Each wall is flat, endless, passes through zero and stands at right angles to its row. A trip goes straight from one point to another. Which walls does it cross, in order?
In the rows, zero is written as 128.

Walls:
(1): 95,83
(2): 98,115
(3): 107,129
(4): 129,101
(5): 121,114
Trips:
101,182 to 79,88 => 1, 5, 4
93,120 to 125,121 => none
114,80 to 144,106 => 3, 2
114,197 to 162,197 => 3
158,125 to 131,116 => 5, 1, 2
109,118 to 151,120 => 3, 2, 1, 5
163,149 to 176,115 => 4
91,99 to 110,116 => none
82,109 to 134,155 => 4, 5, 1, 2, 3

Walls:
(1): 133,177,130,125,126,148,134,124,109
(2): 144,134,119,90,115,119,142,74,114
(3): 86,123,137,141,140,105,72,115,129
(4): 142,167,184,89,112,126,112,118,126
(5): 140,155,93,139,130,105,140,135,154
(6): 165,180,110,131,83,149,154,137,110
Trips:
152,118,80,139,167,178,150,175,92 to 116,147,103,129,87,106,198,132,134 => 2
184,136,175,165,158,78,153,157,163 to 160,75,177,113,59,124,90,89,146 => 5, 2, 3
149,130,184,152,118,136,171,114,139 to 124,98,93,133,152,148,139,212,136 => 2, 1, 4, 5, 6
139,150,116,141,156,113,107,156,83 to 171,132,114,116,130,201,148,190,177 => 3
144,120,149,119,138,144,130,89,106 to 99,132,79,194,120,139,97,177,131 => 3, 4, 2, 6, 5, 1
128,121,125,165,98,145,153,155,155 to 107,116,131,118,164,152,88,116,147 => 6, 3, 5
129,140,124,172,104,105,109,101,118 to 117,166,136,170,82,207,77,130,116 => 2, 4, 5
110,206,142,116,128,165,153,121,126 to 96,162,163,129,159,84,111,132,140 => 3, 2, 6
128,156,140,65,196,115,120,147,127 to 135,121,115,145,155,134,141,173,147 => 2, 3, 4, 1
148,189,140,181,109,159,154,129,95 to 144,107,169,94,126,130,137,81,145 => 2, 5, 6, 1
154,159,143,140,122,198,134,136,115 to 196,101,141,177,104,216,100,143,124 => 4

Walls:
(1): 104,124,79,125,93,133,155,139,150,90,103,102,156,166,97,169,122,172,125,161
(2): 124,160,110,79,64,145,70,107,151,113,158,90,143,102,125,118,149,127,158,169
(3): 124,148,169,140,132,103,141,156,165,133,97,119,135,192,206,128,105,161,68,158
(4): 82,109,136,154,109,124,147,163,98,101,130,139,128,163,167,169,85,137,114,207
(5): 157,157,119,115,126,91,99,99,116,139,151,114,111,127,103,135,135,100,147,101
Trips:
76,160,163,112,99,140,135,140,145,184,112,96,117,102,156,124,190,108,169,109 to 134,125,145,183,113,149,164,92,86,177,192,91,152,96,175,125,145,60,145,120 => none
65,135,135,159,149,88,62,95,124,144,88,98,104,152,145,136,89,126,182,179 to 156,89,117,190,121,123,178,171,128,165,148,118,133,125,158,140,140,118,107,115 => 2, 5, 1
116,165,71,133,72,73,166,96,116,111,175,127,132,181,182,126,84,90,179,132 to 152,137,153,139,153,74,141,150,164,129,158,84,131,94,147,129,100,116,105,111 => 1, 2, 4
127,150,139,139,137,66,103,136,103,82,136,130,122,151,148,118,138,155,120,114 to 163,106,109,72,92,136,99,125,133,147,128,109,126,160,99,135,138,163,103,109 => 1, 2, 4, 3
103,190,132,94,155,134,105,69,90,99,177,152,132,143,135,117,112,48,142,109 to 139,76,109,107,146,104,97,92,143,160,97,106,152,88,77,176,121,149,137,128 => 1

Walls:
(1): 138,88,100,161,127,163,170,117,93,94,72,110,126,132,94,74,152,149,121,126,160,113,111,98,144,148,161,136,88,55,94,180,172,173,153,89,69,84,110,148,127,131,176,96,162,115,150,98
(2): 123,98,141,91,141,107,148,132,108,129,130,110,60,155,58,159,144,96,134,149,138,76,97,83,127,139,140,124,60,90,109,155,78,119,112,131,94,119,134,154,74,109,131,147,135,156,91,79
(3): 129,164,100,155,116,128,180,95,87,131,112,118,135,130,158,136,131,50,128,130,103,94,135,139,130,131,113,54,150,114,94,168,149,81,93,136,128,114,107,81,70,150,169,106,86,226,171,115
(4): 154,103,192,127,175,151,150,101,169,141,133,147,91,142,172,94,127,86,197,190,107,175,103,180,190,125,135,111,100,142,185,91,79,107,90,113,123,114,102,132,91,116,146,72,114,115,120,153
(5): 118,121,111,129,107,130,174,99,106,82,155,121,95,97,127,131,87,141,141,152,151,97,144,170,122,151,133,99,89,164,105,89,161,146,127,155,170,117,105,120,92,151,149,184,105,111,120,140
(6): 218,115,151,123,121,115,71,192,137,105,158,142,177,145,124,107,97,117,124,159,144,73,151,98,140,104,134,88,136,154,113,100,97,175,152,186,121,124,97,136,185,103,105,139,79,166,175,139
(7): 58,146,167,139,184,105,89,159,153,144,103,181,70,59,125,97,145,112,113,84,96,150,192,107,152,142,102,199,139,127,97,115,119,107,151,158,159,80,105,110,147,140,132,144,116,166,137,160
(8): 100,118,124,201,134,106,131,109,130,69,146,107,119,99,173,163,108,123,121,156,99,134,108,163,130,132,101,104,119,155,74,108,135,120,130,105,151,99,167,141,143,139,117,123,132,130,87,118
(9): 171,170,136,143,99,80,70,107,84,124,133,139,126,120,132,140,117,148,120,128,159,128,125,121,116,135,189,187,160,136,106,107,104,112,115,139,171,104,139,65,174,119,127,142,133,66,131,170
(10): 141,190,170,168,143,78,179,117,162,96,123,129,106,170,172,172,118,101,152,141,115,97,132,130,194,167,107,75,74,106,106,92,132,67,121,186,134,138,115,104,108,122,89,187,122,102,125,129
(11): 146,150,166,58,146,111,163,87,78,148,146,110,99,129,92,106,121,142,171,151,120,56,128,147,103,189,118,151,91,155,146,119,156,87,83,156,103,110,118,121,134,140,119,81,93,124,159,140
(12): 128,159,135,181,138,123,103,131,113,101,133,110,146,121,146,106,112,122,164,158,137,146,98,114,96,169,137,110,148,98,93,160,145,116,92,171,50,20,87,138,137,123,125,76,165,60,121,124
Trips:
137,124,170,126,108,106,116,134,134,105,169,121,186,166,138,191,132,135,123,162,91,132,150,101,62,151,143,140,138,98,98,96,185,135,117,197,134,57,94,101,51,177,107,138,143,125,107,147 to 108,122,112,122,86,150,155,103,83,91,129,113,146,98,133,160,133,121,107,168,126,120,140,67,81,98,132,154,131,130,95,133,90,126,162,133,94,115,214,105,101,97,169,127,98,145,131,106 => 1, 10, 11, 6, 12
118,94,134,182,124,126,174,145,141,142,116,134,127,148,119,116,107,162,129,141,150,128,152,107,119,159,118,148,131,97,195,145,145,109,85,141,113,99,138,124,112,171,133,175,76,70,87,131 to 116,124,141,110,129,163,182,130,140,110,127,173,116,94,100,176,165,129,165,140,115,160,148,148,132,147,132,102,107,63,153,107,130,118,142,147,114,59,119,105,131,146,94,95,157,140,167,158 => 7, 3

Walls:
(1): 75,123,121,175,135,162,90,133,95,102,136,105,115,118,109,105,100,145,132,121,100,94,123,157,169,178,178,143,108,107,159,143,59,102,150,148,122,135,68,128,120,103,126,115,132,171,174,153
(2): 98,170,138,117,133,122,92,131,107,155,219,128,131,151,130,163,178,141,103,120,173,88,104,150,151,118,106,168,123,129,131,163,83,120,152,135,123,122,114,156,134,163,192,115,72,150,114,70
(3): 102,113,162,154,99,127,144,145,144,71,95,143,165,103,133,144,124,114,143,67,96,114,155,111,97,159,130,135,108,123,139,135,123,101,120,155,138,70,106,161,74,137,174,153,104,166,155,176
(4): 173,149,131,115,147,130,90,180,172,105,113,108,127,127,183,122,52,140,130,166,75,157,95,102,133,119,140,113,119,144,147,101,133,145,172,139,106,137,145,101,129,117,187,112,138,89,117,136
(5): 140,92,93,147,128,145,155,108,141,127,92,140,138,114,120,124,121,166,134,107,114,128,141,140,117,85,101,118,119,133,116,84,96,148,132,155,180,65,136,214,123,119,171,156,111,135,184,87
(6): 114,92,78,126,146,165,108,173,71,106,126,140,138,132,173,121,113,99,127,173,128,186,125,115,95,90,98,89,64,187,77,118,159,148,125,127,81,139,174,136,45,109,144,123,159,156,100,71
Trips:
154,71,137,175,102,122,82,63,136,77,148,83,156,97,84,116,85,150,173,111,129,82,141,115,108,162,139,127,143,146,159,156,52,151,83,95,88,180,116,80,102,90,107,148,106,147,149,140 to 153,121,153,94,143,150,185,129,108,56,108,158,149,145,154,146,168,92,115,96,126,101,125,105,103,206,126,112,133,74,108,151,108,99,113,132,99,115,160,133,156,134,91,146,124,170,122,146 => 1
137,126,157,143,193,156,118,181,209,89,148,75,147,114,155,109,105,88,74,134,100,128,96,75,106,139,96,78,69,164,119,135,153,98,115,83,115,143,130,175,160,123,164,129,144,101,62,129 to 102,128,93,54,155,198,84,140,132,133,106,126,127,140,154,121,171,136,156,180,137,150,99,180,78,164,100,142,92,116,103,117,116,107,99,155,181,151,162,126,135,75,176,124,102,91,156,92 => 3, 2, 5
169,183,126,102,83,143,119,148,103,126,106,150,77,159,125,115,99,61,217,111,104,131,90,124,157,78,120,84,171,186,178,35,109,130,101,112,106,149,165,163,101,88,151,173,167,115,128,76 to 118,110,137,113,124,163,117,120,86,172,141,99,110,59,120,93,104,80,126,125,136,99,86,145,99,89,119,126,165,122,136,131,81,109,142,70,122,141,159,107,116,116,206,139,97,113,119,103 => 2, 1
156,109,127,127,141,95,173,67,88,122,137,139,176,103,83,111,66,125,110,115,161,42,130,79,138,139,129,166,113,128,150,143,142,164,136,162,142,120,118,116,108,134,107,95,91,189,152,152 to 136,94,112,160,92,100,119,123,165,139,143,131,123,120,149,109,158,146,161,107,158,179,127,120,146,146,136,98,167,160,127,127,105,147,134,163,109,39,144,85,154,84,159,129,121,166,178,110 => 2, 4
108,187,120,183,120,141,120,69,149,130,80,135,113,134,152,124,171,170,132,88,100,153,168,160,128,103,110,126,121,145,128,162,66,111,196,111,84,58,153,138,98,153,129,138,101,95,96,98 to 99,151,86,161,94,136,118,31,177,76,127,119,155,132,124,132,32,181,153,83,73,138,97,138,117,111,171,132,151,129,151,139,176,83,107,115,134,133,122,90,152,137,135,142,125,127,144,126 => 4, 2

Walls:
(1): 121,171,143,139,173,129,133,204,90,100,188,134,135,114,172,118,160,116,144,135,91,89,125,171,104,63,44,78,124,115,114,65,97,125,162,176,166,142,123,161,162,120,155,132,109,109,123,151
(2): 69,100,163,127,143,133,98,95,179,135,130,115,134,172,145,133,111,112,142,162,84,100,151,106,175,130,126,132,142,165,165,120,146,138,104,182,163,111,176,90,142,91,90,96,164,186,96,168
(3): 126,131,172,112,132,138,99,161,116,131,133,148,137,105,113,136,81,147,164,138,144,118,74,131,136,141,144,142,92,202,119,119,136,92,183,162,139,121,114,167,105,155,77,157,172,144,113,117
(4): 145,85,119,195,103,171,169,91,129,115,97,148,109,122,97,134,121,94,44,133,149,169,132,101,180,110,123,148,115,146,140,110,198,158,131,201,145,137,99,153,86,118,89,184,104,38,148,226
(5): 125,182,109,115,165,92,128,186,140,99,102,112,90,81,88,57,165,147,153,92,138,106,122,182,115,82,138,135,127,108,149,176,136,186,122,122,132,128,150,84,141,105,73,140,114,147,170,89
(6): 96,157,111,163,136,141,119,81,127,120,204,111,128,114,128,122,117,138,97,146,57,132,163,152,80,146,174,82,137,119,172,162,120,102,157,127,131,62,125,164,111,117,151,141,129,126,168,96
(7): 123,141,147,124,152,136,97,164,117,86,86,100,144,74,84,129,110,132,107,125,104,146,143,110,134,99,135,113,122,120,134,117,159,102,88,115,81,181,163,133,147,104,131,124,129,104,159,118
(8): 134,124,146,129,114,116,149,79,118,160,121,92,131,136,108,130,173,103,120,135,114,146,128,111,130,130,136,105,110,172,137,163,78,78,139,123,86,101,154,131,111,90,118,115,146,170,139,85
(9): 76,199,117,116,101,123,149,120,95,138,168,85,108,97,78,121,128,139,139,138,138,115,116,122,126,138,190,135,115,124,158,132,130,116,180,158,153,132,139,73,176,103,77,129,147,119,164,152
Trips:
120,170,128,131,127,118,110,114,121,67,159,155,151,169,134,133,109,187,179,141,117,97,98,41,125,80,84,173,135,112,131,121,91,144,118,76,89,159,113,138,63,146,148,118,148,98,111,134 to 74,139,140,122,126,134,179,140,144,152,151,146,188,149,145,133,173,120,149,93,121,150,110,72,142,110,156,140,103,134,146,117,83,103,134,122,149,150,158,153,54,149,145,93,99,106,124,99 => 7, 8, 6
63,140,123,148,156,132,87,101,147,116,138,142,127,145,151,164,93,76,124,148,117,174,94,161,138,166,68,125,93,136,125,174,159,176,200,63,178,151,141,135,180,121,107,103,127,88,134,130 to 135,111,126,123,103,134,107,94,145,156,127,121,158,122,123,114,129,144,71,83,157,94,152,132,136,136,137,103,125,159,167,137,123,151,122,152,88,163,110,122,77,141,117,143,138,163,107,152 => 1, 9, 8, 6
